Each row of a before or after table is a point. One or more steps were done to the points. Then noise was added and the rows were shuffled. The steps act on columns, c1 being the first. Name the steps. A step turns or swaps two columns, mirrors them in a line or flattens them onto one, adds a multiple of one to another, or multiplies or shifts one. Angles are multiples of 10 degrees, from the lower column toward the higher: turns from -170 to 170, lines from 10 to 170 but not 90. Use the fewest steps. Two steps may share a column if one is a turn and the other turns, adds or multiplies; they go together, in the order done. Otherwise the lowest column goes first.
In the rows, 128 means zero.

Before (8 x 3):
[[129 162 135]
 [190  98  96]
 [166  92  89]
 [124 134  99]
 [136 137 138]
 [145 114 164]
 [191  87 169]
 [130 151 108]]
After (8 x 3):
[[125 144 142]
 [125  66 197]
 [130 110 186]
 [126  69  64]
 [130 159  93]
 [121 137  87]
 [130  78  76]
 [128 175 143]]
Steps: multiply c1 by 0; multiply c2 by 1.6; multiply c3 by 1.6

Before, 11 rows:
[[122 109 142 154 199  83]
 [ 71 112 123 120  85  86]
 [172  91 100 134 141 130]
 [158 113 106 112 144 143]
 [157 215 193 107 140 178]
 [123 144 111 105 136  89]
 [191 151 119 121 102 126]
 [176 217 105 120 138 192]
 [ 79 103 137 205 189 106]
 [101 136 153 197  91  88]
 [141 140 168 153 141 143]]
After, 11 rows:
[[148 139 140 149 146  83]
 [166 144 140 161 120 152]
 [147 210 123 144 186 145]
 [116 144 100 118  91 124]
 [139 111  67 136 101  70]
 [136 111 112 139 152 141]
 [143 135 152 146  80 117]
 [128 104  75 136 133  95]
 [157  90 105 155 140 150]
 [137 218 163 135 190  69]
 [ 86 106 148  99  74 149]]
Steps: flatten c1 and c4 onto the line at 40 degrees; turn c5 and c6 by -70 degrees; turn c3 and c6 by -60 degrees

Before (11 x 9):
[[115  84  99 171  82 135  94 124  72]
 [188 171 127 139 170  81 101 148 173]
 [126 125 147 115 135 157  93 101 147]
 [194 106  70 152 182 106 168 130 112]
 [ 90 100 112 106 179  92 168 113 120]
 [166 182 153  95 112 126 132 143 124]
 [162 146  62  91  81  95  88 100  64]
 [102  90 148 161  74 117  87  56  62]
 [172 123  81 160  87 121 127 101 132]
 [193  90 129 114 167  80 100 121 142]
 [152  82  77  94 134  73 162 131 124]]
After (11 x 9):
[[137 172 137  94  79 126 148 154 105]
 [124  91 129  97 216 118 169 163  38]
 [ 99 173 101 121  99 165 149 168 117]
 [161 118 162 152 129 153  76 109 122]
 [104  96 112  99 168  95 181 104  55]
 [114  88 122 135 177 176 113 130  46]
 [140  94 131 159 134 120 138 153 156]
 [157  92 165  81  89 157  85 125 182]
 [130 131 128  99 175 106 133 135 129]
 [115 172 119 116 121 192 167 128 121]
 [165 109 163 114  98 177 171 154 150]]
Steps: flatten c1 and c3 onto the line at 40 degrees; turn c2 and c7 by -100 degrees; turn c4 and c6 by -140 degrees; turn c5 and c8 by 150 degrees; multiply c9 by 1.3

Before, 9 rows:
[[127 133 132  98 123 139 145 119 110 132 142 105]
 [ 74 153 127 102 168 138 128 116 145 116 148 113]
 [122 118 128 111 140 145 130 137 140 111 139 143]
 [ 96 148 105 122 148 164 139 137 154 116 118 140]
 [158 125 166 108 124 110 156 119 148 140 109  97]
 [129 125 143 141 136 128 168 119 133 147 114 159]
 [118 131 101 115 119 104 131 118 119 104 157 168]
 [132 112 118 114 138 131 134 101 142 119 129 123]
 [130 134 118 113 127 113 114 129 114 136 151 130]]
After (9 x 12):
[[138 136  98 134 123  46 130 118 161 110 111 165]
 [120 129 140 129 126  96 133 133 109 114 152 125]
 [127 128 148 132 151 246 115 172 152 137 117 113]
 [105 139 146 137 120  99 137 121 126 144 158  84]
 [133 115 127 137 139 171 120 133 136 137 139 111]
 [ 91 149 132 139 166 236 115 188 140 130 148 142]
 [128 137 108 121 135 126 150 131 161 113 114 100]
 [133 150 137 133 136 128 123 115 139 133 129 133]
 [133 138 131 138 124 151 153 124 130 114 142 151]]
Steps: turn c1 and c6 by -40 degrees; multiply c6 by 2.5; turn c2 and c8 by 70 degrees; add 1 times c5 to c8; turn c3 and c12 by 170 degrees; turn c4 and c10 by 160 degrees; multiply c4 by 0.4; turn c7 and c9 by 50 degrees

Before (14 x 18):
[[136 141 131 151  99 122 138 146 129 132 133 129 149 107 158 120 112 110]
 [133 147 126 147 101 132  63 134 130 101 135 113 117 110 108 147 110  82]
 [135 140 130 131 114 126 132 138 140 160 146 106 118 112 165 140 141 120]
 [ 91 117 115 153 126 140 159 132 108 128 129  81 126 136 161 127 115 116]
 [122 141 110 142 124 136 153 174 138 125 136 126 189 109 106 146 111 123]
 [131 149 132 139 142 137 159 143 110 152 134 144 115 106 164 136 109 122]
 [131 143 132 134 131 134 102 126 132 120 126 109 130 213 162 134 151 121]
 [130 126 128 146 145 127  68 151  78 139 127 138 144 113 158 144 116 118]
 [131 114 124 146 101 140 154 136 129 143 165 122 121 142 166 144 118 126]
 [120 141 114 149 101  86 157 127   7 152 158  69 137 121 154 127 129 119]
 [122 138 115 137 115 109 154 130 121 102 139 129 196 117 111 149 167 123]
 [ 65 147 106 136  99 142 114 161 106 149 132 125 120 120 151 149 114 116]
 [121 144 100  95 105 125 138 153 126 128 127 124 116 119 158 137 116 128]
 [137 139 120  89 138 139 152 135 106 158 137 137 125 120 154  85 159 122]]
After:
[[126 139 112 121 123 108 153 130 119 102 116 129 196 139 112 149 167 135]
 [129 141  93   7 118  86 157 127 107 153 121  69 137 136 154 127 129 140]
 [123 118 121 109 128 141 159 131 104 128 112  82 126 117 161 127 115 166]
 [134 139 116 106 133 139 152 133 167 158 122 138 125 139 153  84 158 122]
 [122 141 112 138 127 135 153 161 114 125 109 126 189 146 107 147 110 135]
 [136 114  91 129 117 140 154 134 110 143 136 121 121 116 166 144 119 127]
 [164 143 131 133 129 134 103 127 122 120 133 109 130  51 162 134 151 128]
 [132 126 129  77 135 128  69 143 110 139 128 138 144 145 157 144 117 131]
 [140 141 125 130 117 122 138 141 105 132 134 129 150 155 157 120 112 130]
 [132 140 111 140 123 126 133 135 125 159 136 106 118 147 165 140 142 126]
 [161 147 121 130 118 132  63 133 109 101 128 112 117 159 108 147 111 146]
 [127 149 124 109 133 136 159 139 118 153 135 144 115 149 164 136 108 128]
 [105 147 115 107 116 142 114 152 120 148 102 125 120 129 152 149 114 189]
 [122 144 116 126 118 125 137 146 162 128  93 125 116 136 158 137 116 134]]
Steps: turn c1 and c18 by -120 degrees; turn c1 and c14 by -160 degrees; multiply c3 by 1.3; turn c3 and c11 by 70 degrees; turn c4 and c9 by -90 degrees; multiply c5 by 0.4; multiply c8 by 0.7
